Every row gives one point. Before rounding, the points of a table are all equally far from one centre. They may lie mostly on one side of it. Where is the centre, to within rounding?

Points (8 x 3)
-12; -65; 106
0; -42; -5
24; -1; 0
-6; -45; -5
19; -27; -2
-14; -51; 118
-30; -15; -15
-63; 25; 9
Centre: -21; -10; 58

Points (19 x 12)
-36; 19; -4; 47; -6; -29; 16; 66; -21; 11; 70; -39
-49; 99; 51; -45; 40; 6; 18; -25; 58; 35; 11; 27
-52; 81; 74; 3; -75; -5; 66; -8; 45; 31; 5; 51
-39; -2; 88; -10; -13; -32; 11; 4; 12; -46; 82; -10
2; -16; 82; 7; 30; -26; 54; 52; 1; -2; 78; 29
-53; 40; 35; 39; -57; -44; 56; 6; 52; -42; 34; 14
8; 49; 108; 1; 10; -2; 34; -18; 46; 23; 67; 49
-3; 21; 119; -41; -36; -17; -9; 19; 17; 0; 56; -3
-61; 66; 30; 43; -27; 12; -48; -28; -9; 7; -10; -8
-14; 30; 94; 57; 36; 0; 60; -4; 56; 9; 50; 8
4; 57; 12; 44; -25; -69; 28; -10; -15; 44; 41; 60
-36; 42; 42; 62; -55; -15; 46; 42; 51; 55; 85; 13
-19; 76; 65; 5; 3; -27; 3; 56; -16; 51; 82; 10
-31; 69; 55; 59; -42; -7; -3; -22; -35; 46; 53; 42
-28; 60; 89; 3; -41; -24; 11; 48; 31; 15; 79; 48
14; 28; 18; 23; 3; 11; 62; -46; -11; 88; 18; -57
-49; 45; 81; -15; -83; -24; 50; -21; -12; -1; 43; 59
1; 35; 46; -42; -16; 7; -3; -60; -26; -24; 1; 49
-58; 30; 33; -46; 12; 74; -10; -20; 11; -30; 51; 0
Centre: -41; 5; 30; -7; -10; -1; 27; 3; 15; 38; 18; 11
